Rows are points. Any point is a mix of the corners, with weights that add up to 1. It lies inside the corners' shape when no weight is negative. Is each point inside? If not, which corners have a negative weight?
(in the rows, 128 means zero)

Corners:
(1): [125 152]
(2): [128  69]
(3): [179 163]
Points:
[175 159] -> inside
[159 140] -> inside
[173 156] -> inside
[131 139] -> inside
[161 198] -> outside (2)
[137 160] -> outside (2)

Corners:
(1): [171 151  76 136 208 204 204 102  93]
(2): [136  75 130 121  74  95 143 178 101]
(3): [163 211  61  99 112 142  70  84  73]
(4): [165 127 126 181 152 187 204  70 172]
(5): [ 85  66 112 103  73 129 120 142 138]
(6): [197 155  76  46 160 129  82  61  50]
(7): [137 156 159 171 194 176 189 107 207]
(8): [ 95  88 113 101  50  46 149 137 116]
(9): [127  99 110 176 149 112 137 104 121]
(10): [ 84 107 157 134  83  99 128 110  73]
Points:
[110  99 112 108  74  74 145 129 114] -> inside
[129 150 127 142 134 134 123  78 143] -> outside (1, 2)
[129 130 104 121 112 133 131 111 121] -> inside
[143 119  94 111 114 137 125 115  65] -> outside (7, 8)
[134 133 115 135 148 135 143 110 125] -> outside (4)
[157 162  83 122 149 160 140  99  95] -> inside
[106 102 129 110  85  83 104 125  98] -> outside (1, 4)
[153 122 121 156 137 160 177  94 145] -> inside
[108 110 130 124  89 108 120 114 111] -> outside (1)

Corners:
(1): [154 116  95 139 134 151  82 144 105 132 132 132 106 134 125 160 141 123
 104 127]
(2): [138 148 131 132 155 117 135 122 114 119 133 144 137 115 125 135 147 136
 137 127]
(3): [137 134 128 125 124 118 120 137 181 141 100 129 139 116 107 153 143 139
 109 109]
(4): [123 147 110 119 127 136 139 133 124 150  50 134 115 118 136 146 124 105
 129 125]
(5): [140 123  94 135 120 119 141  92 119 127 115 131 133 139  88 136 140 148
 124 133]
(6): [142 135 145 183 155 142 103 147 116 119  71 110 140  99 129 150 104 113
 150 150]
(7): [133 114 111 106 147 222 129 129 154 122 123 140 137 140 105 140 114 115
 128 132]
(8): [119 164 112 119 120 138 144 116 136 147 144 108 129 114  87 132 145 148
 139 109]
(9): [121 121 133 156 130 110  79 133 116 133 139 137 129 112 132 118 139 148
 102 119]
(10): [126 128 109 141 121 168 113 106 144 128 145 133 120 115 101 150 151 114
 136 113]
(11): [146 123 103 110 115 134 111 122 101 125 144 119 148 115 130 145 152 102
 108 107]
(12): [155 132 124 112 118 120 124 148 110 124 135 140 126 115 123 118 138 106
 144 135]
(13): [ 85 120 158 114 108 118  89 145 114 124  64 127 129 183 126 125 159 114
 142  85]
(14): [111 120 107 110 135 117 146 141 116 115 143 128 123 135 131 133 138 111
 132 143]
(15): [124 137 172 143 140 116 135 143 119 152 143 137 129 133 148 137 115 101
 145 121]
(16): [ 99 140 182 128 111 135 144 105 145 130 146 120 107 151 136 134 113 211
 162  97]
(17): [154 122 106 127 152 103 134 125 133 139 123 107 122 124 132 121 151 131
 122 132]
(18): [156 186 107 117 142 108 142 121 123 115 143 133 107 120 139 121 146 107
  96 147]
(19): [142 119 111 127 118 131  87 127 141 134 142 141 249 115 132 119 152 100
 152 137]
(20): [141 123 114 140 125 170 152 146 129 120 145 146 129 130 138 129 141 112
 119 144]
(21): [123 160 105 121 126 112 145 135 137 123 145 126 146 126 144 119 127 116
 137  85]
Points:
[140 128 104 120 137 145 135 117 140 128 150 141 147 126 128 137 140 126
 115 129] -> outside (6, 8, 12, 13)
[135 153 126 143 131 118 102 142 130 142 119 123 140 113 141 131 142 106
 116 112] -> outside (2, 5, 7, 12, 14, 16)
[ 99 140 171 135 139 153 132 170 109 108 123 152  78 140 165 134 101 109
 151 129] -> outside (3, 5, 8, 11, 17, 19)
[133 140 112 119 129 144 132 134 135 131 158 138 136 112 130 137 138 115
 125 127] -> outside (5, 6, 13, 17)

Corners:
(1): [143 101 132 121 116 136 116 128 125 147 139 145 122 117 118 148 147 163
 138 145]
(2): [131 108 159 109 116 127 105 134 200 106 147 140 126 126 126 134 136 107
 122 142]
(3): [152 115 124 116 109 135 117 139 117 107 127  36 156 148 100 157 131 101
 127 135]
(4): [118 133 107  97 152 125 135 122 132 221 160 150 220 184 118 125 139 138
 169 148]
(5): [136 111 128 130 141 138 138 101 136 123 148 144 135 116 129 128 178 120
 125  47]
(6): [111 145 142 108 153 113 155 135 129 128 158 134 138 117 119 209 121 133
 124 139]
(7): [161 137 135 138 131 109 125 134 133  91 147 159 135 123 113 151 181 142
 141 123]
(8): [123 134 143 125 131  97 121 133 139 127 154 104 116 159 127 159 134 122
 130 143]
(9): [114 145 114 129 115 128 195 126 125 103 162 154 115 115 119 118 134 178
 121 155]
(10): [142 110 124 140 129 109 136 163 141 118 139  64 116 113 109 123 133 120
 126 135]
(11): [144 107 142 145 132 143 114 119 137 105  85 143 139 117 137 111 175 146
 128 114]
(12): [156 108  45 124 118 144 128 162 120 140 134 170 131 153 249 128 133 105
 122 139]
(13): [139  14 132 133 120  72 118 126 145 125  96 137 143 121 110 113 121 114
 147 105]
(14): [158 125 158 107 127 121 166 127 159  99 146 129 114 126 126 127 117 174
 120  99]
(15): [130 116 146 117 122 137 107 143 142 125 156 147 164 125 187 116 132 124
 119 157]
(16): [135 155 124  88 108 131 113 140 125 111 136 102 117 130 117 116 123 136
 130 136]
(17): [130 142 162 108 126 138 172 158 120 116 154 137 109 121 123 121 149 104
 109 146]
(18): [152 130 113  85 128 135 137 114 149 109 138 154 125 118 227 119 159 125
 126 158]
(19): [147 115 139 119 159 147 109 134 141 105 161 152 130 129 125 112 149 115
 118 146]
(20): [161 126 132 143 132 118 128 117 136 135 121 147 135 115 124 110 125 104
 119 152]
(21): [146 135 155 137 130 130 144 125 131 122 118 142 122 116 109 112 113 139
 184 145]
Points:
[136 117 132 118 130 127 131 133 140 128 141 127 133 129 133 127 135 127
 131 137] -> outside (7)
[140 114 131 125 132 119 136 134 139 125 145 130 133 125 133 137 136 122
 131 132] -> outside (11, 16)
[129  73 115  81 123 145 138 114 139 128 128 149 139 136 144 132 148 139
 126 108] -> outside (7, 8, 10, 15, 20, 21)
[136 111 127 121 130 125 123 127 143 126 135 130 139 131 141 128 134 132
 132 133] -> outside (7, 17)
[142 106 134 128 134 120 109 133 140 117 126 142 126 118 144 131 150 109
 130 129] -> outside (3, 4, 9, 14)
[128 137 148  94 131 109 156 116 146 120 171 132 125 135  95 155 141 134
 114 134] -> outside (10, 11, 12, 15, 21)
[143 116 133 122 129 129 134 133 136 118 136 138 134 121 131 127 142 132
 131 131] -> outside (8)
[137 108 123 123 130 126 134 127 126 129 133 129 137 127 134 121 130 135
 134 133] -> outside (2, 7, 17)
[139 137 132 116 129 134 136 133 134 122 149 132 131 128 138 141 142 134
 127 139] -> outside (13)

Corners:
(1): [ 91 112 153 143  88 135 166 124 151 109 100 121  76 174 185 176 116  70
 111  98]
(2): [102 210  91 132 126 145 111  93 130 150 124 152 167 157  74  46  71  86
 123 135]
(3): [141  98 121  67  99  67 140  98  62 215  83 118 109 140 170  97 129 158
 190 156]
(4): [ 78 166 124 130 155 174  67 120 106 146  88 199 185 101  88 111 109 140
 145 108]
(5): [162 143 166 131  98  89 146 122  82 106 143 115 148 131 169  66 128 169
 208 148]
(6): [115  66 121 100  88 129 154  94 163 141 177 107  80 109 121 157 161 199
  70 122]
(7): [116 228  85 170 196 123  89 131 105 131  74  90 166  75  51 127  86  93
 119 117]
(8): [ 73 188  38 181 199 172 127 115 106 130 144 154 179 120  92  92 103 115
 169 162]
(9): [148 102 154  52 124  92 207 155  91 141 115 121 146 139 179  96  71 152
 125 177]
(10): [118 179  63 136 135 217  77 169 106 141 113  76 179 177  79 109  76 109
 130  62]
(11): [119 101 212 110  93 153 200 103 180 178  95  75 131 114 194 151 192 181
  92 105]
(12): [ 74  83 114 185 145 157 121 177 121 130  86 103 156 147  52  99 126  86
 134 112]
(13): [ 99 104 157  66  82 134 154  97 168 123 163  55 136 145 186 194 234 165
 100 127]
(14): [ 87  59 137 109 101 194 147  89 105 101  78  52 104 146 181 112 146 136
  71 108]
(15): [160  85 138 130  68 146 121  48 157 130 102  69 123 112 181 138 157 128
 103 169]
(16): [134 175 114 152 198 178  94 205 138 118  84 130 133 163 128  96  89 113
 109 141]
(17): [213 141 153 119 159 102 143  88  61 174 123 157 143 153 129  93 101 126
 161 111]
(18): [136 167  74 159 165  92  50 147  69 127 117 154 212 131 138  82  90 151
 101 110]
(19): [140  87 102  75  99 203 182 124 184  98  98  88  86  80 169 119 209 122
  86  82]
(20): [ 97 119 180 105  42 157 181 129 101 135 152  79 102  70 159 140 187 117
  58 116]
(21): [ 72 148  85 135 191 160  61 167 111 132 114 122 149 105 130 108  81  56
 159  78]
Points:
[ 56 128  23 168 172 208  46 143 159 101  88  92 135 114  90 162 138 101
  85  88] -> outside (2, 5, 9, 11, 17, 20)
[113 150 148 108 114 125 118 127 114 142 103  96 150 130 171 124 119 140
 121 127] -> outside (6, 8, 12, 17, 19)
[110 124 121 118 114 145 133 124 131 130 120 103 131 125 141 124 138 134
 111 123] -> outside (17)
[111  88 149 117 113 190 124 139 149 133  90 129 125 135 143 124 117 109
  64  86] -> outside (3, 5, 7, 8, 13)
[129 115 136 116 127 130 139 128 119 131 103 116 123 116 147 106 120 129
 115 128] -> outside (8, 10, 13)
[100 140  78 103 201 188 109 170 118 161  84 154 182 169 116  67 101 120
 136  95] -> outside (1, 5, 6, 7, 15, 20)
[124 120 122 118 120 125 129 116 108 154 105 112 136 132 137 108 127 131
 136 131] -> inside
[111 138 120 123 135 136 125 134 105 143 108 126 145 134 129 109 118 130
 131 115] -> outside (15)
[127 137 128 128 137 128 112 128 117 145  98 109 148 147 128 118 103 134
 127 113] -> outside (8, 19, 20)

Corners:
(1): [132  91 170  92 126 107 129  97 162  86 126  26 136 197  95 148 229 125
 173 124]
(2): [161  83 139 157 174  63 181 124 131  93 103 119 134 165 111 218 218  73
  85 213]
(3): [151 146 173  95 152 126 160  36 143 159 143  85 136 132 108 198  75 135
 155 123]
(4): [147 111 175 151  78 135 174  48  90 192  72  75  81  96 144  55 105  96
 230 140]
(5): [180  78 167  95 182 170 165  99  94 119 188  68 182 189 116 165 177  80
  98 127]
(6): [165 126 170  73 221 143 161 129 177 132 125  98 117  95  97  98 156  77
 240 219]
(7): [120 146 107 167  96 195 114 110 153  93 142 166 142 161 105  44 134  53
 156 154]
(8): [164 172 130 151  59 166  91 183 117  92 120 133  67  76 206  92  62 130
 231  91]
(9): [149 162 141 140 134 142 119 100 124 176 171 120  82 105 158 150 163 146
 133 107]
(10): [143  99 119 109 227 173 142  65 161 187 136 125 149 169 153 191 163 118
 115  99]
(11): [134 213 220 135  34  73 142  67 146 145 151 170 119 140 131 132 169 192
 201 145]
(12): [127 119 160 133  32 138 100 192 135  67 106  88 135 145 135  73 147 128
 125 154]
(13): [159 167 163 160  67 149  88 148 119 135 146 127  39 191 105 120 143 102
 134  68]
(14): [ 91 158 147  87  68 149  18  58  67 138 157 151 176 178 160 165  72 137
 113 119]
(15): [173 123 151 191  81 102 117  59  55 153 138 144 162 153 100  76 103  97
 104 103]
(16): [108 181 117  93 144 137 101  99 110  82 106 110 144 194 163 184  94 153
  89 106]
(17): [156 131 139 109 107 162 121  69  86 146 115 135 157 115 140 137 146 104
 136  36]
(18): [117 145 223 111 194 122 184 159  39 177 166  50 121 139 137 179 109 179
 190 123]
(19): [211 165  82 204 140 167 113 132 129 124 113 134 139 156 131 136 195  41
 180 146]
(20): [120 133 165 123 131  96 103 120 146  97 166 112 171 153 143 129 128  18
 147 145]
(21): [ 86  99 112  77 137  46 183 103 108 185 143 126 168 168 128 123 115 101
 111 180]
Points:
[142 140 152 131 125 130 124 111 123 128 141 113 131 155 132 136 138 100
 152 140] -> outside (17)
[143 134 149 131  95 124 112 140 113  93 130 111 144 163 127 113 148  96
 145 137] -> outside (3, 4, 9, 10)
[140 145 156 123 113 138 122 104 114 139 141 114 127 146 133 123 126 114
 161 116] -> outside (2)
[134 143 153 119 143 120 137  81 127 148 135 113 134 159 126 156 146 121
 151 128] -> outside (5, 8, 12)
[147 147 151 127 119 143 125  98 114 143 139 114 123 145 134 133 133 126
 153 112] -> outside (2, 20)
[150 134 145 139 127 127 140 122 125 128 126 111 123 148 131 123 159 100
 156 138] -> outside (3, 14)
[141 134 141 134 114 128 125 112 118 126 132 115 131 152 141 137 136 106
 141 122] -> outside (6)
[142 131 146 128 123 135 121 108 116 125 136 114 137 154 133 135 151 103
 139 128] -> outside (3)
[126 127 162 110 133 115 124 101 122 124 152 117 154 169 118 145 161 105
 121 134] -> outside (3, 4, 8, 19)

Corners:
(1): [189 128 145  78  60 135 164 148 130  32 147  95 149 159 109 123 144 145
 128 156]
(2): [158 141 220 134 103 134 160 109 178  49 194  87 161 174  86 158 110  89
 101 139]
(3): [134 155 107  94 141 167 131  63 153 163 116  79 110 127 101  63 154 174
 152 149]
(4): [ 99 129  93  87 249 114 109 137 100 119  89 126  88 110 156  91 168 187
 192 139]
(5): [143 128 158 120  96  87 190 105 131 125 137 138 138 168 144 133 107 127
 116 111]
(6): [132 122 108 147 150 122  97 109 153 173 123  45 106 168 137 123 118 175
 144 130]
(7): [102  73 136  80 133 135 122  84 115 136  99 154  72 117 133 142 160 187
 150 113]
(8): [101 133  88  88 133 109  97 118 124 164  95  86  81  72 127 117 145 155
 206  87]
(9): [110 107 175  79 166 159 145 116 118 194 113 101 111 153 145  77 184 124
 120 118]
(10): [125 118 157 108 157 166 137  95 156 144 118  79 129 165 166  87 145 105
 165 154]
(11): [112 103  92 116 179 133  95  97 129 171 119 133 123  85 131 117 142 136
 146 167]
(12): [176  89 125 155 143 168 126 132 132 144  86 127  88 101 113  73 163 137
 175 137]
(13): [105 136 144  54 186 162  81 130 132 178  63  85  96 138 146  77 117 146
 133 147]
(14): [198  91 154 106 115 111 171 113 110  91 163 107  97 134 140 155 108 135
  92 140]
(15): [130  98 150 123  87  91 200 101 151  85 146  93 138 110 134 134 125 156
  93 164]
(16): [122 133 142 118  57 117 210 114 130  88 131 108  91 180 112 130 124 116
  77 158]
(17): [148  99 163 127 111  65 131  82 111  60 179 116 122 148 153  99 135 131
  67 164]
(18): [164 109 165 123  97 103 174 137 173 111 203 129  88 146 125 137 101 126
  77 155]
(19): [160 144 173 186 122 173 112 134 142 171 100 121 113 136 160 118 170 160
 118 154]
(20): [125 132  86  94 195 131 121  76 157 150  61 122 124 105 163  84 207 135
 139 116]
(21): [124 104 138 146 103 162 194 123 136  91 186 130 119 161 133 135  79 107
 108  99]
Points:
[133 109 134 109 135 126 135 108 135 130 128 113 101 132 135 122 138 151
 130 133] -> inside
[151 111 143 126 127 135 144 119 144 126 134 115 104 131 125 110 136 136
 128 142] -> inside
[137 122 141 115 138 134 133 106 136 129 128 106 112 144 136 108 141 136
 129 139] -> outside (15)
[144 114 156 128 111 132 154 106 140 117 141 108 120 155 136 116 130 132
  99 148] -> outside (4, 8)

Corners:
(1): [136 130 173 121  68 107  84 177  88  84 136 156 169  59 183 175 164 168
 136 249]
(2): [102 172 159  23  85  45  82 152 118 146  97 185 109  80 120 168  93 144
 116 112]
(3): [119 130  61 112 141 185 123  71 153 113 166 129 107 152 129 157 103  96
 101 114]
(4): [114 117 118 146  61 117 148 163 144 130 151 101 154 180 149  64 184 202
 158 121]
(5): [ 92 194 139 100 222  98 119 194 137 169  91 157 101  44 158 122  93 185
 118 100]
(6): [ 11 107 145 139 127  90 104  88 173 117 186 179 165 117 152 150 149 113
 164 149]
(7): [ 85 136  87 178 129 112  55 119 130  82 120 122 152  93  54 148  79 107
 165 144]
(8): [191 111 112 159 121 171 207 154 125 104  88 130 167 158  70  93  80  95
 166 145]
(9): [126 101  65 123 156  85 133  86 114 164 159 111 136 147  97 168 102 104
 173 127]
(10): [131 106 148 151 160 135 141 106  84 116 147 140 146 165 126  85 122  86
 123 117]
(11): [ 82 102 121 168 128 140 140 174 137 207 110 142 162 151 128 130  60 122
 168 156]
(12): [138 183 107 163 154 147 202 152 130 114 191 155 161 131 146 198 104 155
 123 175]
(13): [144 212 109 153 111 145 156 115 150  46 161 138 196  90 211 169 177 133
 125 194]
(14): [205 138 148 165 119 152 138 148 101 132 160 157  59 160 161 117 112 141
 118  56]
(15): [141 143  90  64  60 112 152 174  75 155 196  70 131  78 107 179 145 142
 176 172]
(16): [227 130 110  76 105 147  59 119  73 172 137 110  94 205  87 107 116  75
 172  91]
(17): [140  81 184 163 159 130 149 166  93 116 129 116  89 179 141 155  90 130
 103  96]
(18): [170 189 116 177 170 138 183 115 109 148 103 103 184  41  50 111 114 146
 143 139]
(19): [150 126 131 119 102 132 148 171  92 168 105 181 125 127 126 133 157  98
 143 140]
(20): [100 128 134 118 121 133 151  89 154 131 134 124  52 191 156 127 103  97
 146 138]
(21): [142 121 157 107 112 140 180 144 179 186 123 140 127 156 163  85 131  99
  74 179]
Points:
[136 124 122 129 111 138 175 129 145 156 131 128 127 150 135 119 120 115
 128 128] -> outside (1, 5, 7, 10, 12, 16)
[134 142 127 132 122 133 135 140 121 143 131 140 134 116 111 119 114 126
 141 135] -> outside (9, 13, 17)
[166 137 107 111 122 129 132 151  95 120 131 136 123 145 108 138 111 118
 143 104] -> outside (1, 6, 11, 18, 20, 21)
[116 128 106 115 120 120 127 123 130 152 134 129 140 136 111 120 122 112
 157 132] -> outside (1, 12, 14, 17)
[135 125 130 129 119 126 149 158 116 146 119 139 127 125 123 129 114 131
 132 144] -> outside (6, 13, 16)
[127 151 126 109 140 114 137 135 113 123 136 139 135 109 132 144 126 135
 137 137] -> outside (7, 11, 14, 21)
[122 159 127 127 132 131 120 149 120 139 143 153 147  93 136 151 115 128
 129 156] -> outside (4, 8, 9, 17, 20)
[101 115 132 132 121 107 108 151 125 160 112 140 150 126 120 109 128 143
 143 135] -> outside (8, 12, 13, 14, 15, 20)
[153 115 148 141 101 147 130 134 110 134 126 151 124 169 147 117 127 111
 141 125] -> outside (5, 7, 9, 12, 15, 21)
